Each row of a before or after table is a point. One or more steps were done to the points. Then noise was added and the rows were shuffled. The steps act on columns, c1 being the first. What was done? A step turns or swaps two columns, mirrors them in a line or flattens them onto one, adds a multiple of one to another, or multiplies or shifts one. Angles are multiples of 10 degrees, from the lower column toward the higher: turns from -170 to 170, lines from 10 to 170 but not 90. Use the fewest steps. Two steps may share a column if one is a turn and the other turns, adds or multiplies; they go together, in the order done. Otherwise the lowest column goes first.

Before (12 x 2):
[[-4.5 -5.0]
 [ 3.1 -4.7]
 [-0.6  1.4]
 [ 4.2  1.9]
 [-4.5  0.3]
 [-3.6 -0.9]
 [ 1.8  5.7]
 [ 5.5 -1.6]
 [ 5.2 -5.7]
 [-3.9 -6.3]
 [-4.5 -0.6]
 [ 5.4  5.2]]
After (12 x 2):
[[ 3.9  3.0]
 [-2.5 -2.1]
 [ 5.7  5.1]
 [ 1.0  0.2]
 [-5.0 -3.9]
 [-5.7 -4.7]
 [-3.0 -2.2]
 [-0.3  0.4]
 [ 2.9  3.7]
 [-2.8 -1.8]
 [ 2.4  1.7]
 [ 0.0  0.4]]
Steps: flatten c1 and c2 onto the line at 40 degrees

Before (12 x 4):
[[-0.8 -0.5  3.5 -2.4]
 [ 6.7 -2.8 -6.2 -6.2]
 [-0.4  2.3  3.6  1.0]
 [-2.0  5.2 -1.3  8.3]
 [ 2.4  3.1 -4.8 -0.2]
 [ 0.1 -3.9 -4.0  1.8]
 [-0.6  2.5  1.1 -3.2]
 [ 0.0 -0.9 -2.4 -2.4]
 [-0.7  1.5  1.7  2.2]
 [-4.8 -0.8 -6.5  5.5]
 [-1.3 -4.9 -5.0  0.3]
 [13.0  6.6  6.6 -3.6]]
After (12 x 4):
[[-0.6  4.3 -2.0 -5.3]
 [-0.3  1.9  2.5 -0.2]
 [-0.8  2.2 -1.2  3.4]
 [ 1.3 -4.0 -7.2  1.8]
 [ 0.3 -1.5 -2.2  1.2]
 [-0.6  2.3 -2.5 -1.6]
 [-1.0  5.4  7.5  3.6]
 [ 0.3 -4.3 -0.8  2.9]
 [ 1.1 -4.2  0.6  3.5]
 [-0.3 -0.6 -1.4 -3.7]
 [-0.3 -0.4  3.8  5.9]
 [-0.2  2.2  1.4 -1.8]]
Steps: flatten c1 and c2 onto the line at 100 degrees; multiply c3 by 0.7; turn c3 and c4 by -70 degrees

Before (12 x 8):
[[  2.5   3.5  -2.1   2.7  -5.7   2.5   3.0  -0.1]
 [ -0.7   3.0  -0.4  -2.7   5.9   4.1   0.9  -4.1]
 [  1.1   2.3  -2.2   4.6   4.0   1.3   0.3   2.4]
 [ -1.5  -8.9   4.3  -0.9   4.0   1.6   1.4   7.3]
 [  1.3  -1.4   0.2   2.1  -7.6  -2.7   6.5   0.5]
 [  3.6  -7.3   1.4   1.6   2.1   3.6  -3.9  -3.2]
 [ -1.0   0.4  -1.0  -1.3   1.8  -1.3   3.1  -1.6]
 [  4.0  -7.9  -9.0   2.4  -8.5  -4.0  -2.0   5.3]
 [-10.2   6.1  -0.7  -3.1  -4.0   4.7   2.3  -5.0]
 [  2.7  -1.4   0.1  -1.0  -8.4  -3.3   0.8   9.2]
 [  7.4  -0.7   2.9   6.0   1.0  -6.9  -2.7  -1.5]
 [  8.6  -3.4   2.6  -1.4  -4.2  -6.6   2.2   1.0]]
After (12 x 8):
[[  5.0   2.9  -0.3   2.2  -7.9   1.4  -3.4  -3.5]
 [  3.2  -1.0   0.2  -1.4   2.1  -1.8  -1.6  -2.0]
 [ -4.5  -9.3   0.1   1.4   2.9  -3.2  -0.2   3.4]
 [ -0.5   4.3   0.1  -1.8  -8.7   8.8  -3.8  -2.9]
 [  7.1   9.2  -0.6  -3.2  -3.7  -4.1   5.4   4.0]
 [ -5.8  -1.4   1.0   6.4   0.8  -1.7  -0.6  -7.3]
 [  1.4   8.1  -0.9   2.2  -5.5   0.3  -1.4   2.3]
 [ -3.1   0.2   1.9  -1.6  -3.4   1.5  -9.9  -6.5]
 [  0.0  -0.4  -0.7   5.2   4.4   2.9   1.5   1.2]
 [  1.1  -2.3  -0.1  -3.1   6.4  -4.0  -1.7   4.1]
 [ -4.3  -2.0  -3.6   2.6  -8.8   5.5  -0.7  -4.3]
 [  1.8 -12.3   1.2  -1.3   4.6   7.0   0.4   2.1]]
Steps: turn c1 and c7 by -120 degrees; add 0.7 times c4 to c7; add -0.7 times c5 to c2; multiply c3 by 0.4; swap c6 and c8

Before (13 x 12):
[[-0.1  6.6 -0.1 -1.5 -3.6  6.4 -5.9  2.8 -4.7  6.5 -1.1  3.7]
 [ 2.9 -6.1  2.2 -3.5  2.3  5.4  2.6  0.1  3.5  3.1  8.2  2.4]
 [-6.8 -1.0  4.6  3.0 -2.9 -2.9 -0.9 -0.4 -5.3  7.6  5.7  2.0]
 [-1.9 -3.3 -4.2  6.1  8.5  4.9 -4.1  1.9  2.5  7.6  8.9 -3.9]
 [-4.6  3.6 -2.6  1.4 -1.9  6.9 -0.3  7.7  7.2  2.2  2.4  5.8]
 [-7.2  4.1 -3.1 -5.8 -2.5 -4.7  3.1  0.3 -4.0 -2.8 -2.1 -6.7]
 [ 4.9 -1.1  1.3 -5.8  8.1 -3.3  5.8  2.8  4.1  5.4  7.4  3.1]
 [ 1.6  6.1  4.1 -1.4  4.0 -2.3  2.5 -4.4  2.5 -2.2 -3.5 -2.1]
 [ 2.5 -5.9  2.5 -3.0  1.4 -1.2  0.1 -1.1  3.4  4.6 -2.3 -2.6]
 [-3.5 -1.0 -3.8 -2.8  8.2 -5.3  2.1 -5.9  4.2  4.4  5.2  5.8]
 [-2.7 -3.0  1.5  1.4  7.6 -1.2 -4.0  2.6 -2.5 -2.1 -3.5 -3.6]
 [ 1.7 -4.9 -1.5  5.0 -2.8 -3.3 -5.7  5.4  3.4 -3.4  4.0  1.2]
 [ 0.9  3.5 -5.5  5.3  4.2 -4.7  6.0 -2.9 -4.1  0.4 -1.1  0.3]]
After (13 x 12):
[[  1.1  -1.4  -6.3  -1.3   5.5   6.3   2.6  -0.8  -2.3   8.4   3.3   3.5]
 [  0.8   5.1   4.1   3.4   1.6  -6.5   6.0  -3.1 -10.9  -1.1   0.2   0.9]
 [  3.8  -1.4  -6.6  -3.4   3.9   0.1   0.3  -0.6   0.5  -2.3   4.7  -0.9]
 [ -6.7   1.9   4.0   3.8   5.0   6.0  -0.4   6.0   5.5   2.4   2.1   2.7]
 [ -0.5  -1.0  -3.0   1.0  -0.8  -1.4  -4.0   3.6  -4.6  -3.7  -2.0  -4.5]
 [ -2.9   2.1   4.6  -7.1  -3.3  -2.4   3.2   2.2  -2.2  -2.2  -3.0  -9.3]
 [  2.7  -4.9   5.2  -2.2   5.6  -1.6   2.4  -3.5  -4.3  -3.4  -2.0  -1.2]
 [ -6.8  -4.3  -2.0   1.5  -6.5  -3.8  -0.9  -1.2   0.7   5.5   7.6  -1.5]
 [  0.4   4.5  -2.4   7.5   4.2   2.6  -4.2   3.1  -2.7   9.1   7.5  -4.4]
 [ -5.8   3.9  -0.4  -4.3   8.7  -4.3   1.9  -7.6  -7.1   4.9   4.7   3.5]
 [  2.4  -1.4  -1.3  -6.7  10.7  -1.1   5.8   1.8  -9.8   7.4   5.7   5.2]
 [ -2.0  -1.2   6.8   1.1  -8.8   6.6  -6.0   1.5   6.1  -1.3   6.4   3.0]
 [  0.8   2.1  -4.7   3.7  -1.4  -4.7  -5.9   5.1   8.8   3.8  -3.5   2.0]]
Steps: add -0.3 times c12 to c8; turn c1 and c12 by 30 degrees; turn c2 and c3 by 100 degrees; turn c4 and c6 by -20 degrees; add 1 times c7 to c5; turn c5 and c9 by -60 degrees; swap c10 and c11

Before (12 x 18):
[[  9.3   1.9   2.4   2.2 -14.1  -1.3   3.9  -3.3  -1.8   4.1   2.7   1.3
    1.1   3.8  -4.4  -0.2 -13.7   1.3]
 [  8.2   3.9   4.0  -8.3   2.3  14.8   4.3  -3.2  10.7  -4.4   4.6  -4.8
   -3.3   1.0   2.0  -2.6  -8.3   1.7]
 [  9.9   1.8   2.8  -1.2   2.6  -2.9  -5.1  -2.3  -1.2   0.9   4.6   3.2
    3.2   0.3   1.0   8.9   0.9  -1.2]
 [ -1.2   0.5  -6.0   4.0   2.2   1.1   3.7  -4.1   0.4   7.6   0.5  -4.9
    4.6   2.2   0.9   8.5   1.7   0.2]
 [ -4.2   1.0  -4.0  -7.1  -3.7   1.2   3.9   3.4   6.9  -2.7  -3.0   6.0
    0.7   3.6  -5.8   1.3  -3.6   1.5]
 [  7.3   4.5  -4.6   1.5 -19.9   1.1  -0.8  -4.5   4.9   4.4  -2.6   0.3
   -3.9   1.9   0.3  -2.4  -2.3   1.9]
 [  2.2   4.6  -4.0   4.3  -2.3  -1.8   3.1  -3.3  -1.1   2.1   7.8  -1.8
    5.0   3.7   2.5  -1.0  -2.1  -0.3]
 [  3.1   0.2  -5.5   4.9   0.8  -2.1  -6.7   4.9   1.2   3.1   2.8  -0.4
    2.5   3.1   2.7  -0.7  -1.7  -7.4]
 [  8.0   0.5  -1.9   2.3   1.8   1.0  -1.0  -2.4   7.5   2.6   2.1  -0.5
    5.3  -3.2  -3.1  -2.0   0.3  -0.8]
 [  1.7  -0.6  -4.7   4.8   1.2  -3.6   0.5  -1.0  -1.6   2.1  -2.0  -3.1
    2.4   5.0   0.5  -2.3  -3.8   3.2]
 [ -1.6  -0.3  -4.7  -0.7   1.4  -1.7  -2.2   5.7  -1.7   7.0   4.4   0.1
    1.6   1.0   1.3  -2.8   1.1  -0.6]
 [  1.9  17.1   1.0   5.1   2.6  -1.7   3.6   1.0  -0.7   6.2  -2.2  -3.4
    4.6  -3.5   1.3  -0.5   2.0  -2.8]]
After (12 x 18):
[[  7.0   2.5  -4.4   1.8 -21.1  -2.6  -2.1  -4.5   4.9  -0.1  -1.1   6.2
   -4.1   2.1   0.3  -2.6   1.6   2.0]
 [ -4.9  -0.7  -3.6  -7.3  -1.9  -2.9   0.7   3.1   6.9  -5.2  -1.3  12.0
    0.6  13.4  -5.8   1.2  -0.5   1.4]
 [  8.5  -0.5   4.2  -8.5   4.6  -8.5   2.7  -3.2  10.8  -5.7  13.3   1.1
   -3.4   8.9   2.2  -2.8  -0.1   1.8]
 [  3.1  -0.7  -5.5   4.8  -1.1   3.7  -6.9   5.2   1.5   5.0   0.7   5.8
    2.7  -4.9   2.8  -0.8  -0.3  -7.2]
 [ -1.3   0.0  -4.9  -1.1  -2.4   3.9  -2.5   5.7  -1.5  11.1   1.9   6.3
    1.6  -2.1   1.6  -2.8   0.3  -0.7]
 [  9.8   1.7   2.8  -1.3   2.4   5.1  -4.1  -2.5  -1.4   2.1   1.6   9.0
    3.2  -7.7   1.2   8.9   1.1  -1.3]
 [  2.1  14.0   0.6   5.2  -1.0   0.2   4.8   0.9  -0.4  10.3  -2.9   2.7
    4.8  -0.8   1.4  -0.3   7.9  -2.7]
 [ -1.1   1.3  -6.2   3.9  -2.0  -0.6   1.6  -4.1   0.3  12.2   1.4   1.3
    4.6  10.4   0.8   8.3   0.9   0.3]
 [  9.0  -4.2   2.4   2.1 -15.6   2.9   0.6  -3.2  -1.9   1.3   1.2   7.1
    1.2  13.2  -4.6  -0.1  -2.6   1.4]
 [  1.9  -2.1  -4.7   4.9   0.0   1.6  -2.6  -1.0  -1.5   3.8  -4.0   2.9
    2.8  10.5   0.6  -2.3  -1.3   3.3]
 [  2.7   2.4  -3.8   4.5  -3.3   6.7   0.1  -3.1  -1.3   2.3   4.9   4.0
    4.9  11.8   2.8  -0.9   1.7  -0.4]
 [  7.7   0.8  -1.8   2.0   0.2   0.6   1.1  -2.3   7.2   4.5   2.3   5.4
    5.2  -7.5  -3.2  -1.9   0.2  -1.0]]
Steps: flatten c2 and c17 onto the line at 30 degrees; multiply c10 by 1.6; turn c5 and c10 by 20 degrees; mirror c6 and c11 in the line at 70 degrees; turn c7 and c14 by 40 degrees; multiply c14 by 2.5; shift c12 by 6.0

Before (14 x 24):
[[ -3.4   4.4  -0.3  -1.5  -0.4   3.6   0.4  -2.6  -5.2   6.6   1.7  -6.8
    1.3  -5.6  -7.4   0.0   7.6  -3.1   1.6   0.8  -5.6  -2.8   7.6   6.7]
 [  0.4   2.4   2.6  -0.1   2.5   5.4   0.8   1.8  -5.7   5.6   5.8  -4.7
    2.5  -5.7   1.6  -4.0   5.0   0.9   1.9  -5.0  -3.3  -9.0   2.5   5.9]
 [  0.7   1.7   6.7  -1.4   4.1  -1.8   0.0   3.1   4.9  -1.6   2.7   5.0
    1.9  -3.2   2.3  -0.8  -0.6   7.0  -2.0  -3.7   6.3   4.8   4.3   0.9]
 [  1.6   2.8   1.9  -0.8   3.2  -4.0   4.5  -1.7  -4.0   5.0   0.4   3.8
    7.2  -4.8   1.4   0.1  -1.5   3.5   4.7  -6.1  -1.4   3.5  -0.3   4.1]
 [ -0.6   2.4   1.9  -3.2   0.5   2.4  -2.1  -3.3  -2.7  -1.9   3.9  -0.3
    4.5  -7.3  -5.7  -3.6   2.3   7.4   4.7  -8.8   0.4   0.1  -1.0   8.4]
 [ -1.5   6.9   1.8  -4.8   1.2   0.4   2.1  -5.1  -3.3   8.3   2.8  -1.3
   -6.0  -3.0  -3.8  -2.3   4.8   4.2   1.2  -5.8  -6.7  -6.5   1.6   6.2]
 [ -5.0  -7.4  -1.8  -2.9   0.4  -2.1  -0.2   1.9   4.8  -1.3  -0.6   5.8
    3.9  -0.4   7.9  -2.5   1.2   6.1  -0.2  -1.2   0.7   4.8  -0.8   1.0]
 [  2.0  -2.4   3.1   2.1   1.5   3.8  -3.2   1.0  -4.7   8.2   0.8  -1.9
   -2.7  -9.3  -8.7  -2.6   4.7  -2.3   1.0  -2.1  -8.2  -3.9  -1.2   4.3]
 [ -8.0   1.8   1.3   9.7  -1.3   3.6  -6.2   0.9   1.1   4.5 -10.7   1.5
    8.0   2.8  -0.2   3.1  -4.9  -0.5  -4.9   1.8  -2.0  -4.1  -9.1   2.6]
 [  0.3  -3.8   7.3   0.5  -3.0  -2.6   2.9  -2.5   2.8  -2.2   1.1  -0.1
    0.8  -0.2   7.5   0.8   0.0   3.0   0.7  -4.4   3.8   6.8  -2.6   5.7]
 [ -2.8  -6.2   0.3   3.3  -7.0  -5.1   1.7   2.0   6.0  -7.7  -1.1   9.1
    3.5   2.1   6.3   3.1   1.7  -2.0  -1.7   0.2   7.5   0.2  -5.1  -8.9]
 [ -6.1  -0.5  -3.6   6.7  -6.6  -5.0  -1.8   7.7   1.4  -1.0  -3.6   1.1
   -1.6  -1.4   4.5  -6.3  -0.2  -1.5  -3.8  -1.2   5.6   2.6  -2.6  -3.1]
 [  2.1   3.7  -1.0  -2.6  -0.8   1.2  -0.2  -0.3  -1.0   3.7  -5.4  -2.3
   -0.4  -7.2  -2.2  -6.1   2.1  -3.9  -1.1   3.3  -2.3  -8.3   0.1   7.5]
 [ -2.6  -1.5  -1.1   1.9 -10.5   1.3  -6.4   4.6  -1.5   2.0  -6.8   2.7
    5.0   6.3   1.1   1.0  -8.8  -5.0  -7.4   1.6  -3.7  -3.1  -3.4  -1.4]]
After (14 x 24):
[[ -1.9   3.8  -0.6  -2.7   0.1   1.6  -3.9   0.3  -0.9   3.8  -0.1   0.4
   -1.0  -4.4  -2.1  -6.4   3.2  -3.9  -0.7   3.7  -2.7  -8.7   0.0   7.6]
 [ -0.3   1.8   6.8  -1.2   4.0  -2.0  -1.4   3.1   5.0  -1.6  -0.2   2.1
    2.1  -1.8   2.3  -0.8  -4.8   6.9  -2.0  -3.9   6.3   4.7   4.3   0.5]
 [ -3.3  -1.3  -0.8   2.2  -8.8   1.5  15.3   5.1  -1.3   1.9   1.6  -6.1
    4.5   4.7   1.1   0.8  -7.0  -4.7  -5.4   1.5  -3.7  -3.3  -3.3  -1.5]
 [  3.0  -6.4   0.8   3.6  -6.4  -5.0   2.5   2.0   5.9  -7.7   1.4   6.1
    3.4  -1.1   6.3   3.3  -6.7  -2.3  -1.3   0.2   7.5   0.2  -4.9  -9.0]
 [  0.0   2.0   1.2   9.5   0.2   3.6  25.2   1.0   1.1   4.6  -0.4  -3.3
    7.8  -7.1  -0.1   2.8  -3.6  -0.5  -3.4   1.5  -2.0  -4.1  -9.1   2.8]
 [  2.3  -0.7  -3.4   6.8  -5.6  -5.2  14.7   7.9   1.2  -1.3   1.0   0.4
   -1.5  -8.1   4.2  -6.3  -1.0  -1.8  -2.9  -1.4   6.1   2.3  -2.5  -3.1]
 [ -3.7  -2.5   2.9   2.1   1.2   3.8   1.5   1.1  -4.7   8.7  -0.6   3.2
   -2.8 -11.3  -8.5  -2.1   3.8  -2.5   0.9  -2.0  -8.2  -4.0  -1.2   4.0]
 [  2.0   2.8   1.8  -1.0   3.1  -4.2 -10.3  -1.6  -4.3   4.9  -0.1   0.7
    7.3  -4.1   1.6   0.3  -4.0   3.5   3.4  -6.2  -1.5   3.5  -0.3   4.0]
 [  2.8   6.2   2.1  -4.7   0.8   0.2  -0.2  -4.9  -3.4   8.6  -0.4   4.1
   -6.3   2.1  -3.6  -1.9   3.6   4.4   0.9  -5.9  -7.0  -6.6   1.6   6.1]
 [  2.0  -4.0   7.2   0.1  -2.9  -2.9  -5.7  -3.1   2.9  -2.3   0.9   0.0
    0.2  -0.5   7.3   0.8   0.2   3.1   0.6  -4.5   4.1   6.7  -2.6   5.6]
 [  0.6   2.2   2.7  -0.6   1.3   5.2  -2.4   1.8  -5.4   5.5  -0.4   1.6
    2.3  -5.4   1.7  -3.9   6.7   0.6   1.0  -5.1  -2.7  -9.0   2.7   5.7]
 [  3.1  -7.0  -1.6  -2.7   0.5  -2.1   9.9   1.8   5.0  -1.2   0.1   3.8
    4.1   2.8   7.8  -2.5  -4.6   6.2   0.0  -1.1   1.0   5.1  -0.7   1.1]
 [  2.7   5.0  -0.6  -1.3  -0.7   3.6   5.9  -2.3  -5.5   6.9   0.1   2.8
    1.0  -4.0  -7.4   0.1   9.9  -3.4   0.7   0.9  -5.5  -2.9   7.9   6.8]
 [ -1.6   2.3   1.8  -2.9  -0.4   2.2   4.5  -3.1  -2.3  -1.6   0.2   2.0
    4.6  -4.2  -5.6  -3.4   1.8   7.4   3.3  -8.8   0.3   0.0  -1.2   8.1]]
Steps: turn c1 and c7 by -130 degrees; multiply c7 by 2.5; add -1 times c4 to c14; flatten c5 and c11 onto the line at 170 degrees; turn c12 and c17 by -60 degrees; multiply c19 by 0.7
